Every row gives one point. To make a cloud, some directions were put in groups of two or more. Within a group, all points are equally far from the middle, so they leave a hole (a ring in 2 directions, a hollow ball in 3). The other directions are filled evenly. Then the cloud was stretched, turned, moved and blurred a little. Count the holes, and give their numbers of directions, smallest first.
(in the rows, 128 means zero)

Cloud (21 x 3):
[[ 96 194  61]
 [144  85  86]
 [119 106 175]
 [ 87 173 141]
 [142 192 134]
 [168  87 116]
 [108  84 136]
 [141 156 131]
 [102  86 122]
 [179 121  81]
 [153 162 144]
 [157 131 170]
 [115 190  71]
 [170  91  98]
 [118  87 163]
 [121 124 104]
 [107 153 170]
 [150 179  78]
 [157 182 136]
 [203 182  68]
 [152  83 173]]
Holes: 0

Cloud (22 x 3):
[[ 46 111 151]
 [141 164 109]
 [ 89 133 184]
 [ 78  94 177]
 [132 132 193]
 [143 133  98]
 [208 104 136]
 [ 52 164 142]
 [153 147 128]
 [126  97 138]
 [125 139 208]
 [100 156 103]
 [ 92 140 119]
 [130 111  91]
 [108  93  71]
 [114 176 176]
 [128 171 174]
 [114 130 202]
 [169 141 213]
 [128 161 179]
 [112 129  86]
 [ 74 147 130]]
Holes: 0

Cloud (31 x 4):
[[ 96  98 187 104]
 [161 105 101  80]
 [163 178 117 144]
 [ 51 122 106  89]
 [132  99 135 194]
 [184 142 130 158]
 [115 118  39 135]
 [152 118 127  66]
 [110  93 160 182]
 [180 147 156 133]
 [160 181 112 143]
 [ 72  80  83 116]
 [ 85  67  97 116]
 [176 143 111 172]
 [143 124 177  84]
 [140 105 126 195]
 [ 68  83  83 116]
 [162 127 171  93]
 [ 87  88 176 103]
 [106 180 149 139]
 [156  72 134 155]
 [ 72  70 118 109]
 [ 90  65  97 117]
 [ 74 160 100  80]
 [148  75  91 109]
 [ 93 157 166 154]
 [167 108 125 183]
 [147 123 170  80]
 [ 84  85 170 102]
 [ 54 143  98 149]
 [124  65 150 158]]
Holes: 2 (2, 2)

Cloud (27 x 4):
[[130 160 101 202]
 [ 94 118  61 137]
 [109 185  75 157]
 [133 187  73 119]
 [142  90  65 127]
 [175 116  82 176]
 [120  86  81 103]
 [139 132  52 121]
 [150 126  64 177]
 [129 112 176  99]
 [180 134  71 145]
 [ 70 137  84 135]
 [ 87 163 157 167]
 [173  79 120 170]
 [168 130 150  89]
 [197 114 120 154]
 [114 178 108  90]
 [157 177 158 167]
 [ 86  81 124 111]
 [100 107  91  90]
 [ 92 162 142 186]
 [113 192 153 139]
 [143 133  85  81]
 [123 130 184 109]
 [127  95  90 194]
 [146 116  55 157]
 [126 126 185 172]]
Holes: 1 (4)

Cloud (27 x 4):
[[113 120  75 103]
 [105 143 179 141]
 [ 75 127  99 127]
 [164  96  82 112]
 [162  90 173  60]
 [155 118  75 122]
 [108 154 172 140]
 [132 160 177 107]
 [174 116 167 152]
 [100 168 130 151]
 [106 183 143 101]
 [ 71  91 152  87]
 [ 81 146 111 161]
 [ 76 135 101  76]
 [173 135 175  71]
 [167 115 182  57]
 [165 113 183  81]
 [ 79 121  98  74]
 [117  68 113  75]
 [ 75  95 168  89]
 [ 85  94 183 117]
 [129 118  72  85]
 [ 74 141 173  88]
 [172 152 101 114]
 [129  59 159  88]
 [ 71 110 109  82]
 [106 167 176  89]]
Holes: 1 (3)

Cloud (56 x 6):
[[ 56  98 104 145  55 165]
 [121 126  86 174 123 118]
 [128 142 140 137 146 107]
 [137 113 131 156  82 140]
 [129 136  85 182 141 125]
 [153  73 164 109 177 175]
 [ 54 184  97 126 144 155]
 [ 72 143 167 176 106 135]
 [150  90 134 171 144 171]
 [194 106 140 114 103 144]
 [ 67 151 154  54 158 190]
 [140  78 101 107 153 117]
 [141  96 123 162  92 133]
 [184  82 119 109  91 163]
 [123 144 153 102 148  48]
 [ 93 193 186 102  84 170]
 [117 107 142 188 114 171]
 [ 96  98 152 120  49 122]
 [115 101 128 143  91 130]
 [ 51 125 159  81 164 148]
 [ 59 175 166 134  83 119]
 [169  84 151 136  75 177]
 [ 54 131 136 140  62 153]
 [148 206 148  77 131 112]
 [ 89 144 156 129 158  92]
 [ 67 140 143 119 148 107]
 [149 111 137 155 149 161]
 [122 205 142  97  80 134]
 [145 134 203 106 145  76]
 [120 186 177 134 173  85]
 [195 158 146 126  82 105]
 [111 112 164 147 136  44]
 [175 121 140 179 121 118]
 [ 83 154 167 171 157 173]
 [130 204 126 157 103 195]
 [134 196  82 140 146 145]
 [208 102 173 162 128 118]
 [113 213 129  94  95 115]
 [172  73 132 158 169 107]
 [133 155  80 142 203 153]
 [109 196 149 191 152 175]
 [ 69 189  93  82 128 140]
 [104 190  41 129 129 139]
 [ 97 192 138 148 146  76]
 [ 76 183 124 161 122  83]
 [104 198  77 149 120 141]
 [136  95  75 125 173  81]
 [111 168 134  51 146 152]
 [ 73 165 129  58 166 139]
 [128 126 156  58  87  98]
 [ 48 124  67 107 107  85]
 [113 128  98 186 111 113]
 [ 96 105 144 153  72 122]
 [139 128  80 185 129  84]
 [128 124  89  58 107  82]
 [123 178 124 143 146 186]]
Holes: 0

Cloud (51 x 6):
[[191  80 115 115 118  56]
 [165  55  94 129 118 168]
 [115 144  43 111 120  79]
 [144 150  43 133 130 146]
 [ 66 118 119 143 121 150]
 [173 105  80 121  76 135]
 [170 158 131 155  89 118]
 [105 171 140 121 161  81]
 [117 169 151  83 144 133]
 [139  89 155 175 121  61]
 [104 157 136 145 138 177]
 [122 142 157 117 198 112]
 [ 77 117  93 172 105  89]
 [131 145  39 143 153  89]
 [151 157 123 162 184  57]
 [123 119  65  83 170  71]
 [170 114 149 111 173  44]
 [154 115  59 161 179  83]
 [161 108 162 100  96 163]
 [105 145 160 100 110 123]
 [104  97 104 132 197  93]
 [186  80 111 119 102  62]
 [141 144 154  96 102 166]
 [166 150 110  95  94 164]
 [132  80 102  90  92 175]
 [201  81  75 121 157 125]
 [172 146  68  86 159 157]
 [172 151 111 181 186  97]
 [147 139  60 126 170 166]
 [ 71 134  78 157 121  91]
 [151 128 164  82 190 101]
 [188 155 153 112 187 148]
 [112 122  80  62 172 124]
 [154 127  66 115  86 158]
 [146  56 113  69 163 120]
 [150 148 128 190  96 117]
 [136 121 148 172 107 176]
 [171 150 113 173 190 138]
 [ 80  80 129 163 112 103]
 [ 88 130  69  77 119 101]
 [150 167  87 181 172 115]
 [143 105  63 100 172  60]
 [107 160 124 140 168 173]
 [116  67 142 143 184 115]
 [142 116 172 112 195  95]
 [124 146  46 155 159  86]
 [139 130  48 142  92 137]
 [123 153  86 172 127 172]
 [150  80  76 174  95 143]
 [163 103  62 106 167  58]
 [161 158  97  90 159  52]]
Holes: 3 (2, 2, 2)

Cloud (85 x 8):
[[163 150 141 178 115 104 139 164]
 [114  92 181 154 160 191  92 152]
 [ 61 151 137 108  95 173 158 110]
 [106  93 182 128 115 183 172 120]
 [120  94 150 191 115 102 107 199]
 [115  99  86  74 105 163 220 143]
 [103 104 180 109  71 129 169 110]
 [181 108  85 144 147  72 168 123]
 [110 133 149 145 125  66  99 108]
 [129 140  76 110 190 178 119 135]
 [110  76  72 119 141 165 110  91]
 [115 101 143 144  38 136 130 130]
 [111  72 122  72 138 153 174  65]
 [145 187 147 109 146 101 136  69]
 [147  73 131  48 132  95 115 163]
 [125  86 117  68 112 192 170 168]
 [ 94 103 128 167 102  68 185  78]
 [117 159  30 116 139 121 188 140]
 [ 74  51 102 103  80 135 160 152]
 [149  93 204 120 139 123 133 110]
 [ 96 156 165  90 141 160 101 202]
 [ 67  96 171  72 117  86 119 116]
 [165 172  73 144 128 162 180 168]
 [ 99 177 136 152 174 181 143 144]
 [145 124  98 126 112 161 163  48]
 [ 95 101 101 143  53  80 159 116]
 [142  90  59 139 122 139 125  93]
 [ 89 141 132 108  42 118 176 128]
 [121  66  89  69  82 111 126 106]
 [104 173 113 147 126 163  93  84]
 [118  37 108 163 132 117 143 187]
 [101  67  63 157 105 135  97 157]
 [ 74 122  51 104 116 143 161 120]
 [142 105 122  43  87 156 156 148]
 [161 151 100 130  88 152  81 143]
 [177 113 124  58  91 121  99 158]
 [ 78 120 141  87 172  75 181 146]
 [189  72 143 172 112 151 133 191]
 [ 86 112 136  64 155  65 145 123]
 [ 96 139 201 146 188  94 179 112]
 [113  97  87  47  91 108 134 199]
 [126  58 133 103 155 113 186  59]
 [104 116  42 159 136 124 153 108]
 [105  89 186 147 126  80 145 160]
 [131  80 170 104 146 200 136 185]
 [ 67  68 146 125 192 134  85 182]
 [135  84  60 172 121 103 108 196]
 [135 154 175  93 136 103  87 113]
 [ 69 150 179 131 197 173 135 141]
 [108  61 132 139 194  95 153  69]
 [ 73  89 170  81 154  94 105 186]
 [ 93 138 106  50 205 121 158 115]
 [ 93 155 165 149 165 107 186 180]
 [179 116 153 129 123 108 129  90]
 [ 84 142 174  59 101 147 109 156]
 [112 138  97  97 168  49 127 103]
 [145  44 140 117 136 161 137 102]
 [160 136 167  82  99 116 143 172]
 [118 117 148 203 129 135 136 170]
 [ 97  45 133 147 147  98 141 120]
 [118 137 142  63 161 190 155 144]
 [138 153 151 128 130 113  52 164]
 [ 96 164 187  86 139  94 164  76]
 [121 101  73 156 162  92  85 126]
 [161 172 123  97 122 131 108 151]
 [112 121  94 153 169  80 135 186]
 [145 113 178 131  68  94 189 132]
 [137  46 117 115 114  84 171 103]
 [104 165 108 148 117  54 148 103]
 [142 114 171 145 110 120 146  65]
 [122 127 129 169 115 198 140 198]
 [143  72  96 119  98  58 152 116]
 [147 177 127  91  82 121 184 129]
 [152  91 134 167  94 170 177 110]
 [157  89 134  54 121 131 154 199]
 [156 164  95 148 160 163 113 115]
 [ 72 103 132  99  75 108  73 106]
 [161  33 144 117 146 121 139 158]
 [ 85 123 102 202 131 118 152 128]
 [120 158 117  54 134 162 166  59]
 [140 128  92  68 186 122  71 161]
 [106 113  33 141  77 115 152 141]
 [ 69 107 158 148  95 151 180  98]
 [132  67  76 170 142 115 111 175]
 [183  86 121 154 163 102 205 144]]
Holes: 2 (2, 4)
